Rows are points. The points of each table are mixes of a few directions, plus a little noise. How many directions does each table use, and how many do they share? Where both have some left over, give the other angles between the two spaces (their principal angles), to ten degrees, smallest first.

First:
[[-26.5 -22.5]
 [ -5.3  -4.6]
 [ 20.2  17.3]
 [ 11.6   9.8]]
Second (4 x 2):
[[ 17.4  14.8]
 [-23.2 -19.8]
 [-11.5  -9.7]
 [ 17.3  14.9]]
Directions: first 1, second 1, shared 1

First (9 x 6):
[[  0.1   0.1   0.0  -0.2  -0.2  -0.1]
 [ 11.9  45.6  12.1 -20.2 -24.9  -7.6]
 [-14.3 -55.0 -14.9  24.3  30.0   9.4]
 [ 14.7  56.0  15.4 -24.9 -30.5  -9.4]
 [ -5.7 -21.3  -5.7   9.6  11.8   3.5]
 [ -1.4  -5.3  -1.4   2.5   2.9   0.9]
 [ -3.2 -12.4  -3.5   5.4   6.7   2.0]
 [ -1.0  -3.4  -1.1   1.4   1.8   0.5]
 [ -1.1  -4.6  -1.2   2.2   2.5   0.9]]
Second (6 x 6):
[[-19.5 -10.5 -31.3  -5.3   8.0  -8.0]
 [ -3.3 -24.4  -1.1  12.8  13.1   6.3]
 [  0.0  32.8  -6.6 -19.7 -16.9 -10.9]
 [-16.2 -19.6 -24.1   2.4  11.9  -3.2]
 [ 26.1  23.6  40.6   1.3 -15.2   7.8]
 [ 12.5  -1.5  22.2   8.6  -0.9   8.0]]
Directions: first 1, second 2, shared 1

First, 9 rows:
[[  3.5 -14.3  20.1 -10.8  -1.3  26.6   8.7   1.1 -14.1  19.1  14.2]
 [  4.2 -11.5  11.5  -3.6   4.6   7.9   3.9  -3.0 -12.4   5.3   9.1]
 [ -2.3   3.2  -1.3  -1.1  -4.5   4.1   0.4   2.3   4.8   3.2  -1.5]
 [ -2.1  -2.7   9.1  -8.7  -9.5  22.1   4.7   4.8  -0.5  16.7   5.8]
 [ -0.1   2.2  -4.8   4.3   2.9  -9.8  -2.1  -1.3   1.4  -7.2  -3.0]
 [  7.1  14.7 -41.4  37.5  37.4 -94.9 -21.5 -17.3   5.5 -70.7 -24.2]
 [ -5.4   5.9   0.7  -5.6 -13.6  16.8   2.1   6.2   8.9  12.9  -1.6]
 [ -1.1  -0.4   2.7  -3.0  -4.2   7.9   1.3   1.8   0.9   5.9   1.3]
 [ -4.7   2.7   3.8  -7.5 -13.0  19.5   3.1   6.2   6.3  15.2   0.3]]
Second (10 x 11):
[[  0.0 -10.1  18.5 -13.3  -8.9  33.2   8.7   4.1  -8.0  24.3  12.0]
 [  1.2   1.9  -5.8   5.4   5.7 -13.8  -3.1  -2.7   0.5 -10.4  -3.4]
 [-10.4  27.6 -29.6  10.0 -11.5 -22.1 -10.5   5.4  30.4 -14.3 -22.8]
 [  1.4   1.3  -5.3   5.2   6.0 -13.5  -2.9  -2.7  -0.1 -10.1  -2.9]
 [ 14.9 -20.6   7.6  10.7  33.3 -31.0  -1.4 -15.6 -28.6 -25.4  10.2]
 [ -5.4  10.5  -8.2   0.1  -9.3   1.1  -2.1   4.4  12.6   1.8  -7.2]
 [-13.0  21.1 -12.4  -5.4 -26.3  16.8  -1.5  12.3  27.4  14.7 -12.5]
 [-16.2  21.3  -6.2 -13.2 -37.5  37.5   2.4  17.4  30.4  30.5  -9.7]
 [ 17.8 -33.8  26.3   0.4  31.3  -5.8   6.6 -14.6 -41.5  -7.6  23.2]
 [  9.7 -19.1  15.0  -0.2  17.0  -2.3   3.8  -7.9 -23.1  -3.5  13.2]]
Directions: first 2, second 2, shared 2

First, 11 rows:
[[-21.3   8.0  23.1 -16.8  -4.3 -20.3 -14.5 -14.4 -13.0  -6.0  11.4   2.3
   -0.6  -4.3   7.2  21.3 -11.3   5.4]
 [  0.0  -5.6  -4.9 -29.2  45.8 -13.2 -26.2  24.3   1.0  17.8   6.8   8.4
   31.1 -25.9  15.4   5.7  15.9  10.1]
 [ 23.2   9.7   3.2  17.2 -13.8  40.6  -9.5  22.4  24.9  -5.6  14.2 -34.8
   -4.1 -11.4 -38.8  -4.6  30.0  -9.8]
 [-37.5  -3.1 -31.4 -25.7 -10.3  -9.0 -11.7   6.7 -11.9  -3.1  -3.6  -8.8
   -9.8  30.3  29.8  -6.5  18.5  14.2]
 [ 16.5   7.6   5.3  44.5  18.7  -4.8  27.8 -13.4   0.8   1.3 -12.4  29.8
    2.0 -25.4 -15.8   8.5 -17.8 -16.7]
 [  5.9  -4.7  -7.0   4.3 -23.3   7.3  34.0  -5.9  18.9  -0.6  -1.8  -1.7
   16.4  22.9   6.8  -9.8 -16.0  11.4]
 [ 11.7   1.4  18.1  14.6 -21.1  10.8  -1.7 -13.9  -7.7  -9.9  -1.7  -8.8
  -29.2   4.0 -20.7  -3.3  -8.2 -14.9]
 [-22.6   6.3 -16.5  15.6 -40.8   7.3  14.9 -14.2  -6.8 -17.3  -7.7 -11.5
  -32.1  34.1   0.7  -6.1   2.1  -2.6]
 [  7.4  -5.7  22.6 -33.7  -1.7  -3.0  -8.2   4.6  13.4   6.7  18.4  -9.8
   31.0  -1.6   7.3   5.1 -10.2  17.3]
 [ 10.7  -5.1 -14.4  13.1  37.3  -1.3 -17.1  11.3 -16.8   8.5 -16.0  14.9
  -17.7 -21.6  -5.6  -8.0  16.4 -18.3]
 [  6.1  -8.8   1.8  -4.0  13.5 -14.3  12.2  -7.4  -3.0   8.3  -7.5  20.0
   13.1  -1.1  13.7  -2.3 -19.5   3.9]]
Second, 9 rows:
[[ 20.8 -15.3  13.4 -17.3   5.3  -7.3   9.0  -4.0  16.3  20.6   3.6  -6.1
   10.8  23.7  -7.6   1.9 -13.1   2.2]
 [ -2.3  13.9 -27.4   1.7  11.7 -18.8 -11.3  28.4   2.0 -12.6   9.8   0.7
    6.7  -4.5  -5.6 -20.2  -2.8   1.0]
 [ 22.8 -18.5 -11.9   2.6   9.2 -16.7   4.3  23.1  17.9 -23.4  -7.4  15.8
   13.7  28.7  -4.7 -15.6 -27.7  -5.8]
 [  1.8 -21.4 -14.3  19.7  15.0   5.0  10.8   6.1  11.2 -10.8 -25.4  20.4
   -2.2  23.9   1.4  14.2   7.5 -15.9]
 [-16.5  11.7  -1.7  -8.3   0.8 -13.6 -12.9  -8.4 -15.4  15.3   4.6 -19.6
  -18.7 -17.0  11.9   1.1  25.9  25.9]
 [  2.4  23.4  16.8 -17.9 -10.4  17.2   2.6  -5.6   0.9  25.0  31.3 -13.1
   19.9 -19.1 -19.4  -3.0 -11.7 -12.4]
 [-31.1   5.2 -14.2  40.3 -11.0  25.8  -4.1  -4.9 -22.8 -42.3 -26.5  23.7
  -22.8 -24.2  18.5  12.2  21.5 -13.5]
 [ -2.2  26.8  21.3 -19.3 -11.8  23.1   2.9 -12.6  -2.4  34.1  32.4 -17.4
   17.2 -24.4 -18.7   3.5  -4.0 -12.2]
 [  4.3 -26.5  18.1  -2.6  -8.7 -14.3  -1.1 -22.1  -7.8  -6.0 -22.5  -4.1
  -24.7  13.5  25.1   6.3   4.6  30.0]]
Directions: first 6, second 5, shared 1; angles 50, 50, 50, 90

First, 11 rows:
[[ -1.0  -3.2   1.3  -0.4 -16.4  -7.2   4.7  27.9  -3.7 -10.0   0.5 -10.1
  -26.7  -7.5 -16.3  -3.5 -11.8  16.3  -9.5  -5.9   7.9  -7.3   7.7 -10.2
  -12.8  -0.1  13.5  -1.9  27.6   4.2  -1.8   1.6]
 [ 16.3   9.2  -9.3   5.6  -8.1   4.4  18.3  -9.3 -18.4 -14.3 -11.5  -7.1
   43.1 -28.5  -5.8  39.3 -21.6  12.5   3.2  -8.2  10.3 -17.9  -7.8 -21.4
   12.1  32.1  -0.2  -7.2  -8.5 -15.7  -8.3 -17.0]
 [ -5.6   5.0  -9.8   7.6   4.3  16.2  14.1 -17.5  11.2  14.8  -3.2  18.5
   22.3  -8.5   2.7  -4.5  -6.3 -22.3   6.7   1.2  -2.8   7.3   9.0  19.8
   10.0  11.4 -18.3  15.5 -33.4 -14.5  17.1 -11.1]
 [ 12.1  -9.2   8.0  -0.1  -8.6   1.0  -5.0  18.1 -13.0  -4.6   9.9   1.3
    4.5  -7.9 -17.2  51.0 -12.9  47.8 -10.9  -3.6  29.5 -14.7 -17.0 -39.6
   11.3  21.8  15.3 -21.3  34.1  -4.3  -1.4  -8.1]
 [ 17.0   5.9   7.7 -11.3  13.0 -22.9 -21.7 -18.9 -24.1 -25.6  -8.4 -32.5
   15.8  13.7  24.3  10.1  22.6   3.4   7.7   1.6 -16.6  -9.7 -24.3 -19.1
   -3.4 -15.5  11.6 -22.8   7.3  17.7 -40.6  15.0]
 [ -2.5   4.8  -3.5  -1.1  -8.4  -9.8   7.3   9.0  -2.7 -12.7  -8.7 -15.8
  -16.0  -4.8  -1.5 -25.0  -2.8 -10.9   0.3  -4.3 -11.6  -2.0  11.8   8.0
  -16.7  -9.8   4.8   6.1   3.9   6.6  -8.4   6.0]
 [  2.0  20.7 -15.3   0.1   2.6 -10.7  16.4 -27.0  -7.7 -20.4 -26.9 -25.4
   22.2 -10.4  20.8 -39.3   3.5 -49.0  17.0  -4.2 -36.1  -0.1  13.3  27.1
  -14.8 -11.2 -10.9  15.1 -38.9   2.4 -21.7   4.9]
 [-19.6 -17.2   4.6   6.0 -14.9  15.9   4.9  39.6  26.4  27.8  20.8  31.5
  -48.7   1.5 -31.0  -9.0 -14.7  18.8 -17.5   1.0  25.8  11.0  19.2   7.1
   -2.3   3.1   2.1  12.8  25.1  -5.5  40.3  -5.7]
 [ -5.8  -2.9   5.5  -5.2  10.1  -5.2 -14.2  -5.3   6.2   5.1   3.8   0.0
  -13.9  19.1  11.8 -20.3  18.3 -12.3   1.8   6.0 -11.6   9.6  -1.3  11.6
   -4.6 -20.5  -1.6   1.3  -1.8  10.5  -2.3  11.5]
 [ -0.2  -5.6   4.1   1.9  29.2  23.2 -15.6 -37.3  13.1  33.7  15.2  38.4
   41.3  17.7  17.0  33.1  16.6  -2.7   7.7  12.9   8.8  14.1 -21.3   4.5
   35.8  10.7 -21.7  -3.3 -32.5 -13.1  20.0  -9.6]
 [-12.9  -8.1   6.6  -3.5  -2.7  -5.6  -9.5  20.1  13.0   6.7   8.6   1.8
  -44.6  15.8  -4.4 -31.5   9.2  -2.6  -6.9   2.7  -3.6   9.8  10.7  12.1
  -14.9 -22.6   5.4   5.6  17.8  12.4   7.2  12.1]]
Second:
[[  0.6   6.2  13.6 -45.4   8.1  -2.5   5.9 -11.0 -11.4  -2.3  -5.4 -47.7
  -26.7   9.4  12.0 -14.6  53.8 -22.8  14.4 -16.3  -7.2  -1.3 -31.0  25.7
  -23.1 -16.1  15.6 -22.7 -25.8   9.6 -32.1  24.4]
 [ -0.6   6.8  -0.9  -1.6   7.6   9.2  -0.4  -6.0  -0.6  17.8   5.1   3.2
   11.0   3.8   5.5   1.9   1.8  -6.3   0.8   7.5   0.7   4.3   2.1  17.3
   16.3  -1.1  -1.6  -3.5 -13.1  -8.2   8.1   0.5]
 [ 11.1 -19.4  22.6 -15.5   4.4   0.6 -35.1 -10.8  -1.1   3.0  26.0  19.1
  -13.7  42.3  -2.3  34.1  39.6  36.6 -10.2  -2.8  25.9  10.4 -49.3 -45.7
   -4.8   4.3   5.8 -26.1  28.7  17.6  -5.5   0.8]
 [ 15.9  18.4 -17.7  17.9 -10.7 -33.7  12.9  -0.2 -28.6 -55.2 -37.2 -42.6
   31.7 -34.2  11.6 -10.3 -34.4  -9.2   8.6  -4.0 -33.0 -26.8  21.6 -16.7
  -13.1  -3.2   6.3   6.7   8.0   6.8 -40.0   1.1]
 [ -8.2  -7.0  -6.4  22.7  -1.5   8.9   1.1  10.5  15.4  13.0   6.0  31.9
    6.5  -7.9  -9.6   5.6 -28.7   8.9  -6.8   9.2   7.2   3.5  21.0  -1.7
   15.5   8.4 -10.9  16.4   7.2 -10.0  27.8 -12.9]
 [-14.8 -19.8   6.2  -7.1  -3.5  -0.9   8.4  17.9  18.3  -6.6  -3.0   0.9
  -36.4 -11.7 -13.0  -4.8   4.6   3.4   3.3 -13.1   5.0  -3.1  -0.6  -3.1
  -22.1  -0.9   0.1  10.0   5.8   5.3   2.7   3.4]
 [ 11.6  19.2  -3.8  -9.9 -14.3  -2.7   2.6 -13.8 -15.5  -5.4   0.4 -13.9
   -1.8  19.6   2.4 -27.5  17.7 -18.2  -4.3  -5.0  -5.5  10.1  -6.7   6.4
  -16.0  -3.0   4.1  -6.0  -6.4   6.6 -11.5   2.0]
 [ -8.2 -10.1  -0.5  13.7   8.7   8.6  -3.0   7.8  13.2  15.0   6.0  23.1
    7.9  -8.3  -3.4  17.6 -18.4  12.0  -1.6   9.3   7.4  -0.7  10.6  -0.2
   20.4   5.1  -7.1   7.3   3.1  -9.5  20.4  -6.7]
 [ -7.3   5.7 -13.2  25.3   1.3  12.4   7.8   5.7  10.3  20.6   2.2  26.0
   21.5 -13.0  -3.3  -2.0 -36.0  -4.6  -4.3  15.1  -0.4   3.6  32.3  18.0
   26.9   6.4 -12.2  17.9  -7.5 -18.2  30.1 -12.6]]
Directions: first 4, second 5, shared 2; angles 40, 50
